Each point is reached from the start by the listed moves, each made once or not at all, plus a little noise. Say if it took an odd or an even number of moves. Then give how often each move was made.
In the rows, 128 means zero.

Moves:
(1): 146, 112, 155, 125
(2): 126, 123, 79, 92
Start: 129, 115, 119, 112
Points:
127, 108, 68, 77 => odd (0, 1)
129, 113, 120, 116 => even (0, 0)
147, 92, 97, 75 => even (1, 1)

Moves:
(1): 123, 126, 114, 156, 146, 140, 123, 115, 167, 123
(2): 148, 169, 136, 153, 115, 157, 124, 82, 143, 132
(3): 122, 152, 161, 142, 111, 115, 169, 95, 115, 70
(4): 135, 123, 96, 135, 154, 84, 106, 120, 91, 130
(5): 117, 148, 125, 149, 130, 160, 97, 128, 114, 111
(6): 192, 136, 171, 122, 145, 91, 102, 135, 142, 136
(7): 125, 122, 109, 147, 152, 152, 158, 125, 111, 127
(8): 122, 163, 150, 105, 119, 106, 130, 161, 129, 147
(9): 133, 99, 197, 157, 84, 149, 145, 139, 139, 133
Start: 110, 116, 115, 123, 134, 155, 127, 137, 154, 119
Points:
171, 86, 193, 193, 149, 174, 142, 137, 202, 129 => even (1, 0, 0, 0, 0, 1, 1, 0, 1)
114, 114, 154, 154, 130, 136, 151, 170, 112, 145 => even (0, 0, 0, 1, 0, 0, 1, 1, 1)
122, 181, 154, 164, 102, 171, 164, 60, 155, 66 => even (0, 1, 1, 0, 0, 0, 0, 0, 0)

Moves:
(1): 122, 133, 152, 138, 134, 128, 136, 138, 124, 104, 130, 118, 133, 150, 132, 115, 119, 142, 123, 120
(2): 130, 117, 130, 126, 131, 150, 110, 118, 120, 143, 141, 121, 139, 152, 126, 133, 139, 108, 136, 143
(3): 141, 135, 130, 126, 95, 131, 124, 141, 124, 118, 124, 117, 114, 120, 161, 127, 142, 136, 154, 119
(4): 122, 95, 128, 131, 125, 109, 89, 127, 102, 139, 128, 131, 137, 134, 140, 126, 135, 124, 100, 120
(5): 146, 137, 107, 125, 115, 142, 118, 106, 93, 158, 142, 105, 116, 102, 109, 101, 123, 119, 123, 136
(6): 154, 109, 133, 150, 124, 166, 121, 120, 125, 108, 152, 160, 124, 138, 132, 139, 143, 145, 119, 106
(7): 126, 92, 131, 125, 132, 150, 131, 123, 118, 125, 122, 123, 127, 134, 126, 139, 147, 134, 122, 132
(8): 118, 158, 127, 117, 140, 141, 146, 119, 126, 139, 121, 135, 126, 154, 142, 114, 151, 143, 137, 104
(9): 103, 115, 89, 128, 148, 122, 130, 117, 130, 114, 155, 136, 124, 138, 120, 176, 141, 128, 142, 136
(10): 122, 151, 149, 123, 117, 130, 123, 162, 92, 130, 142, 125, 118, 141, 137, 148, 124, 135, 150, 108
(11): 120, 104, 113, 90, 154, 132, 144, 120, 125, 145, 117, 105, 152, 152, 121, 144, 130, 136, 140, 93
(12): 132, 138, 152, 135, 138, 115, 136, 111, 126, 136, 129, 129, 123, 133, 135, 134, 127, 125, 116, 129
(13): 129, 105, 156, 125, 127, 119, 125, 118, 128, 119, 131, 127, 109, 130, 120, 124, 136, 130, 136, 108
(14): 117, 119, 128, 133, 112, 115, 117, 178, 142, 158, 161, 136, 120, 102, 136, 122, 124, 130, 111, 143
(15): 140, 113, 112, 123, 128, 128, 141, 137, 129, 137, 114, 132, 122, 125, 120, 111, 130, 110, 130, 123
(16): 130, 119, 142, 157, 146, 155, 125, 122, 142, 105, 128, 111, 129, 100, 134, 114, 122, 132, 142, 112
(17): 138, 118, 119, 126, 131, 111, 109, 150, 156, 130, 108, 118, 147, 129, 115, 143, 136, 157, 134, 129
(18): 127, 136, 155, 110, 155, 99, 108, 140, 132, 102, 136, 126, 110, 144, 123, 113, 136, 117, 105, 153
(19): 142, 133, 139, 126, 124, 114, 124, 110, 92, 126, 147, 143, 137, 113, 137, 101, 146, 126, 141, 130
(20): 150, 129, 129, 135, 102, 133, 110, 138, 127, 143, 115, 120, 98, 126, 136, 129, 104, 149, 135, 143
Start: 135, 127, 138, 141, 128, 119, 137, 136, 125, 130, 127, 120, 127, 117, 103, 121, 137, 123, 130, 121
Points:
121, 75, 152, 103, 249, 127, 120, 86, 110, 113, 151, 87, 161, 188, 101, 147, 239, 147, 165, 101 => even (0, 1, 0, 0, 0, 0, 1, 1, 1, 0, 1, 1, 0, 0, 0, 1, 1, 1, 1, 0)
217, 92, 119, 167, 65, 113, 57, 150, 14, 160, 173, 129, 74, 112, 137, 147, 183, 168, 167, 88 => odd (0, 0, 1, 1, 1, 1, 0, 0, 1, 1, 0, 1, 0, 0, 1, 0, 1, 0, 1, 1)
139, 73, 224, 154, 122, 77, 47, 240, 107, 118, 155, 83, 100, 102, 155, 134, 179, 162, 110, 116 => odd (0, 0, 1, 1, 0, 0, 1, 0, 0, 1, 0, 1, 0, 1, 0, 1, 1, 1, 0, 0)

Moves:
(1): 142, 119, 138, 139, 118, 135, 118, 129, 117, 127, 131, 128, 147, 118, 126, 115, 105, 114, 140, 121, 134, 136, 118, 134
(2): 136, 125, 126, 129, 116, 131, 139, 124, 132, 120, 141, 121, 119, 137, 132, 117, 127, 122, 137, 146, 128, 121, 135, 138
(3): 125, 136, 121, 118, 131, 124, 137, 118, 111, 135, 132, 110, 130, 114, 141, 138, 120, 132, 127, 134, 116, 130, 119, 142
(4): 112, 140, 110, 132, 144, 134, 131, 129, 107, 123, 118, 136, 147, 140, 99, 117, 123, 137, 129, 125, 115, 128, 135, 110
(5): 113, 135, 150, 121, 107, 121, 141, 116, 135, 132, 122, 125, 132, 109, 119, 121, 132, 104, 142, 131, 144, 133, 135, 142
(6): 144, 129, 104, 119, 130, 119, 143, 109, 129, 132, 144, 143, 126, 123, 109, 119, 96, 117, 135, 131, 129, 135, 98, 144
(7): 129, 118, 132, 114, 130, 122, 118, 120, 120, 141, 119, 121, 137, 129, 105, 117, 140, 140, 129, 147, 138, 125, 134, 121
(8): 136, 119, 133, 131, 135, 121, 134, 128, 133, 142, 113, 147, 144, 134, 127, 114, 151, 117, 164, 113, 129, 127, 148, 141
(9): 134, 138, 120, 139, 126, 133, 118, 139, 124, 130, 108, 130, 118, 120, 130, 116, 129, 138, 120, 116, 147, 126, 144, 146
(10): 122, 125, 126, 120, 115, 122, 113, 134, 141, 130, 135, 122, 132, 124, 123, 118, 141, 142, 140, 133, 125, 129, 131, 129
(11): 118, 133, 142, 124, 133, 147, 121, 130, 123, 131, 157, 130, 126, 132, 134, 129, 134, 138, 114, 133, 127, 149, 117, 146
(12): 124, 101, 132, 115, 118, 98, 108, 131, 145, 108, 134, 133, 119, 153, 150, 125, 113, 122, 137, 134, 131, 123, 141, 155
(13): 145, 132, 129, 125, 139, 132, 127, 128, 137, 133, 103, 117, 112, 126, 100, 125, 131, 136, 121, 124, 114, 149, 133, 122
(14): 124, 128, 108, 143, 136, 113, 136, 131, 131, 119, 117, 113, 137, 138, 117, 123, 142, 124, 135, 139, 126, 135, 110, 135
(15): 137, 127, 125, 132, 87, 123, 131, 139, 154, 139, 152, 104, 134, 154, 169, 167, 137, 129, 113, 104, 121, 102, 140, 136
(16): 115, 131, 113, 129, 145, 132, 141, 152, 120, 125, 140, 142, 146, 127, 108, 136, 140, 111, 128, 130, 139, 126, 144, 134
(17): 141, 130, 125, 138, 137, 147, 128, 126, 142, 128, 109, 124, 143, 120, 122, 137, 114, 142, 125, 141, 123, 113, 130, 122
(18): 120, 91, 122, 86, 129, 112, 143, 133, 116, 106, 126, 141, 118, 132, 131, 114, 137, 143, 115, 112, 116, 93, 109, 148
(19): 147, 132, 148, 128, 132, 112, 131, 120, 126, 106, 145, 145, 129, 134, 113, 150, 125, 139, 125, 120, 111, 139, 109, 146
(20): 133, 129, 132, 129, 131, 141, 113, 116, 122, 139, 122, 143, 138, 125, 116, 139, 131, 122, 127, 129, 118, 118, 122, 128
(21): 123, 126, 137, 128, 138, 140, 120, 142, 123, 116, 119, 130, 104, 157, 118, 136, 131, 138, 134, 132, 129, 115, 119, 127
(22): 145, 136, 130, 109, 139, 120, 121, 130, 134, 124, 114, 122, 137, 140, 126, 115, 126, 122, 133, 141, 139, 110, 120, 128
(23): 142, 145, 126, 117, 125, 117, 140, 141, 119, 119, 102, 125, 138, 140, 132, 140, 131, 138, 127, 144, 125, 132, 115, 119
(24): 114, 136, 122, 112, 119, 156, 112, 116, 128, 119, 126, 123, 135, 128, 141, 150, 134, 127, 148, 137, 150, 119, 125, 104
Start: 121, 108, 139, 133, 102, 142, 130, 146, 120, 132, 116, 128, 120, 129, 121, 118, 121, 98, 119, 109, 109, 137, 121, 111
Points:
151, 143, 162, 41, 93, 126, 88, 128, 93, 95, 81, 124, 139, 167, 38, 100, 86, 132, 167, 167, 139, 170, 70, 176 => even (1, 0, 1, 1, 1, 1, 1, 0, 1, 1, 1, 1, 1, 0, 0, 0, 0, 0, 1, 0, 1, 1, 1, 1)
175, 151, 158, 72, 103, 159, 135, 153, 104, 110, 101, 141, 146, 146, 52, 103, 125, 90, 203, 150, 153, 169, 85, 209 => even (1, 1, 1, 0, 1, 1, 0, 1, 1, 1, 1, 0, 1, 0, 0, 1, 0, 0, 1, 0, 1, 1, 1, 1)
180, 104, 147, 106, 74, 142, 129, 103, 145, 165, 179, 131, 167, 145, 105, 153, 132, 131, 147, 130, 69, 118, 96, 200 => odd (0, 1, 1, 0, 0, 1, 1, 1, 0, 1, 1, 0, 0, 0, 1, 0, 1, 0, 1, 1, 0, 0, 0, 0)
193, 106, 171, 131, 153, 159, 122, 168, 100, 130, 42, 172, 179, 157, 7, 144, 139, 116, 159, 127, 87, 138, 114, 127 => even (1, 0, 0, 0, 0, 0, 1, 1, 0, 0, 0, 0, 1, 0, 0, 1, 1, 0, 1, 1, 1, 0, 1, 0)
142, 155, 133, 81, 80, 176, 139, 159, 92, 152, 78, 90, 206, 158, 95, 117, 161, 87, 170, 136, 160, 131, 164, 152 => odd (1, 1, 1, 1, 1, 0, 1, 1, 1, 0, 1, 0, 1, 0, 1, 1, 0, 0, 0, 0, 0, 1, 1, 1)
143, 92, 112, 100, 65, 113, 113, 114, 162, 130, 78, 109, 223, 177, 97, 98, 97, 59, 211, 137, 152, 92, 120, 147 => even (1, 0, 0, 1, 1, 1, 1, 1, 0, 0, 0, 1, 0, 1, 1, 0, 1, 0, 0, 0, 0, 1, 0, 1)
133, 48, 132, 60, 50, 142, 105, 181, 108, 82, 123, 131, 145, 223, 143, 164, 140, 93, 147, 133, 136, 41, 115, 150 => odd (1, 1, 0, 0, 0, 0, 1, 0, 0, 0, 0, 1, 0, 0, 1, 1, 0, 1, 0, 1, 1, 0, 1, 1)
143, 89, 170, 79, 127, 120, 76, 150, 122, 85, 121, 121, 103, 219, 42, 88, 134, 154, 139, 166, 85, 151, 121, 151 => even (0, 1, 0, 1, 0, 0, 1, 0, 0, 1, 1, 1, 1, 0, 0, 0, 0, 0, 1, 0, 1, 1, 0, 0)
153, 104, 133, 118, 111, 113, 145, 101, 134, 172, 60, 140, 148, 116, 19, 80, 144, 62, 170, 128, 117, 163, 103, 146 => odd (0, 0, 0, 0, 1, 1, 1, 1, 0, 0, 0, 0, 1, 1, 0, 0, 0, 0, 0, 1, 0, 0, 0, 0)
212, 146, 151, 97, 76, 102, 152, 125, 146, 146, 82, 122, 160, 183, 53, 119, 168, 92, 152, 136, 115, 147, 88, 204 => even (0, 1, 0, 0, 1, 1, 1, 1, 1, 0, 1, 0, 1, 1, 1, 0, 0, 0, 1, 1, 0, 1, 1, 0)
101, 57, 113, 81, 111, 143, 129, 174, 93, 90, 159, 134, 167, 144, 109, 82, 95, 123, 130, 138, 87, 107, 127, 189 => even (1, 1, 1, 1, 0, 0, 0, 0, 0, 1, 1, 1, 0, 0, 0, 1, 1, 1, 0, 0, 0, 0, 0, 0)

Moves:
(1): 114, 127, 133, 136, 130, 132, 142, 143, 138, 116, 123, 127, 136, 137, 131, 137, 130, 122, 122, 128, 133, 129, 106, 145
(2): 145, 105, 146, 133, 112, 126, 136, 127, 141, 129, 134, 137, 134, 131, 122, 132, 131, 102, 113, 122, 113, 132, 114, 120
(3): 135, 134, 140, 135, 117, 136, 125, 136, 120, 127, 134, 130, 138, 141, 124, 119, 124, 124, 123, 133, 140, 127, 123, 132
(4): 121, 128, 127, 142, 135, 133, 110, 135, 126, 126, 131, 99, 121, 148, 124, 134, 105, 130, 152, 123, 134, 128, 143, 125
(5): 130, 127, 127, 131, 127, 139, 116, 113, 140, 128, 146, 115, 132, 135, 130, 130, 121, 138, 128, 136, 115, 127, 130, 142
(6): 131, 130, 133, 120, 150, 124, 114, 120, 121, 134, 124, 133, 132, 129, 138, 125, 115, 116, 126, 133, 124, 131, 122, 111
(7): 114, 129, 133, 120, 119, 133, 134, 134, 133, 144, 122, 131, 120, 135, 129, 123, 123, 124, 120, 116, 126, 129, 140, 136
(8): 135, 113, 122, 130, 139, 125, 118, 139, 121, 128, 140, 128, 128, 125, 123, 119, 105, 129, 144, 116, 125, 138, 122, 129
(9): 120, 131, 126, 139, 120, 119, 123, 129, 105, 139, 111, 136, 126, 159, 128, 124, 126, 124, 135, 128, 105, 117, 138, 118
(10): 126, 137, 142, 132, 115, 139, 123, 151, 135, 113, 126, 116, 152, 135, 119, 130, 133, 139, 108, 130, 119, 126, 136, 134
(11): 129, 132, 132, 131, 128, 132, 128, 118, 109, 137, 136, 131, 127, 122, 122, 136, 122, 138, 135, 123, 133, 134, 130, 130
(12): 133, 126, 140, 111, 143, 138, 114, 133, 116, 131, 132, 121, 118, 124, 148, 134, 134, 119, 124, 121, 115, 126, 133, 151
(13): 139, 132, 132, 122, 137, 131, 114, 150, 125, 135, 145, 124, 101, 110, 111, 138, 120, 123, 141, 152, 114, 122, 130, 129
(14): 136, 133, 122, 119, 144, 138, 126, 131, 133, 147, 132, 150, 150, 116, 119, 132, 130, 131, 126, 114, 128, 115, 140, 112
(15): 129, 123, 122, 130, 132, 147, 126, 130, 126, 114, 131, 114, 122, 130, 117, 131, 123, 111, 122, 115, 144, 118, 125, 141
(16): 146, 142, 122, 132, 118, 121, 129, 118, 116, 131, 132, 133, 112, 131, 133, 136, 112, 133, 118, 134, 138, 135, 122, 140
(17): 103, 130, 122, 134, 114, 146, 124, 121, 124, 136, 167, 137, 128, 158, 130, 143, 124, 125, 136, 103, 119, 109, 114, 128
(18): 129, 120, 129, 113, 115, 140, 112, 113, 129, 130, 133, 97, 139, 137, 126, 133, 113, 130, 136, 116, 126, 136, 124, 137
(19): 132, 109, 146, 91, 135, 131, 124, 132, 147, 100, 137, 138, 128, 147, 112, 121, 140, 119, 131, 137, 143, 128, 124, 131
(20): 133, 123, 136, 124, 138, 135, 161, 138, 140, 125, 124, 121, 138, 119, 131, 128, 126, 115, 127, 125, 126, 139, 125, 121
(21): 135, 127, 150, 118, 127, 133, 141, 126, 122, 119, 121, 126, 130, 117, 125, 125, 134, 139, 137, 129, 130, 110, 129, 126
(22): 132, 135, 136, 114, 156, 114, 141, 132, 137, 145, 148, 123, 126, 132, 115, 120, 136, 138, 122, 129, 146, 141, 119, 128
(23): 127, 135, 130, 132, 128, 126, 132, 118, 141, 123, 138, 120, 136, 133, 129, 123, 125, 104, 125, 129, 134, 112, 142, 142
(24): 119, 107, 132, 133, 138, 130, 130, 139, 118, 130, 132, 121, 153, 137, 145, 128, 120, 135, 125, 135, 122, 115, 133, 141
Start: 120, 116, 138, 127, 124, 117, 126, 130, 123, 113, 115, 114, 127, 111, 150, 125, 118, 101, 135, 123, 147, 118, 141, 155
Points:
114, 56, 244, 64, 113, 192, 147, 179, 125, 102, 177, 70, 184, 218, 128, 123, 116, 53, 102, 68, 132, 81, 128, 209 => even (0, 1, 1, 0, 0, 0, 1, 0, 1, 1, 0, 1, 0, 0, 1, 0, 1, 1, 1, 1, 1, 1, 0, 1)
136, 107, 210, 56, 178, 172, 137, 172, 152, 112, 165, 64, 186, 171, 114, 131, 70, 66, 107, 132, 144, 72, 149, 213 => odd (1, 0, 0, 0, 1, 1, 1, 0, 1, 1, 0, 0, 1, 1, 1, 1, 0, 1, 1, 1, 1, 1, 1, 1)
160, 98, 167, 109, 141, 183, 76, 145, 105, 131, 216, 100, 136, 149, 139, 163, 41, 7, 131, 75, 136, 86, 95, 206 => odd (1, 1, 1, 0, 0, 1, 0, 1, 0, 0, 0, 1, 1, 1, 1, 1, 1, 1, 0, 0, 0, 0, 1, 0)
124, 114, 178, 118, 131, 116, 137, 141, 110, 117, 142, 74, 160, 167, 125, 98, 89, 91, 154, 106, 161, 106, 118, 188 => even (1, 0, 1, 0, 0, 0, 0, 1, 1, 0, 0, 0, 0, 0, 0, 0, 0, 1, 0, 0, 1, 1, 1, 0)
138, 134, 185, 115, 196, 124, 151, 146, 81, 162, 144, 121, 184, 152, 179, 131, 84, 64, 108, 116, 154, 103, 138, 189 => even (1, 0, 1, 0, 0, 1, 0, 0, 1, 0, 1, 1, 0, 1, 0, 1, 0, 0, 0, 1, 0, 1, 1, 1)
150, 76, 193, 119, 161, 197, 75, 175, 126, 94, 175, 14, 142, 130, 130, 167, 35, 47, 149, 99, 104, 140, 119, 206 => odd (1, 1, 0, 1, 1, 1, 0, 1, 0, 1, 1, 1, 1, 0, 1, 0, 0, 1, 0, 1, 0, 0, 0, 0)
103, 97, 167, 146, 110, 146, 140, 114, 133, 159, 206, 57, 135, 220, 133, 148, 26, 60, 155, 57, 130, 131, 119, 200 => even (1, 1, 0, 1, 1, 0, 1, 1, 1, 0, 1, 0, 0, 0, 0, 1, 1, 1, 0, 1, 0, 1, 1, 0)
108, 141, 206, 105, 102, 162, 102, 133, 109, 96, 172, 101, 142, 200, 131, 131, 67, 85, 138, 104, 178, 78, 158, 183 => odd (0, 0, 1, 1, 0, 1, 1, 0, 0, 1, 1, 0, 0, 0, 0, 1, 1, 0, 1, 0, 1, 0, 1, 0)
96, 123, 174, 92, 125, 191, 134, 158, 151, 98, 173, 108, 164, 201, 140, 152, 105, 41, 95, 76, 126, 66, 154, 235 => odd (1, 0, 0, 0, 1, 0, 1, 0, 1, 1, 0, 1, 0, 1, 1, 1, 1, 0, 1, 1, 0, 0, 1, 0)
117, 74, 205, 90, 121, 128, 130, 127, 150, 99, 109, 131, 141, 175, 143, 117, 114, 62, 122, 128, 112, 98, 121, 158 => even (1, 1, 0, 0, 1, 1, 1, 0, 1, 0, 0, 0, 0, 0, 0, 0, 0, 0, 1, 0, 1, 0, 0, 0)
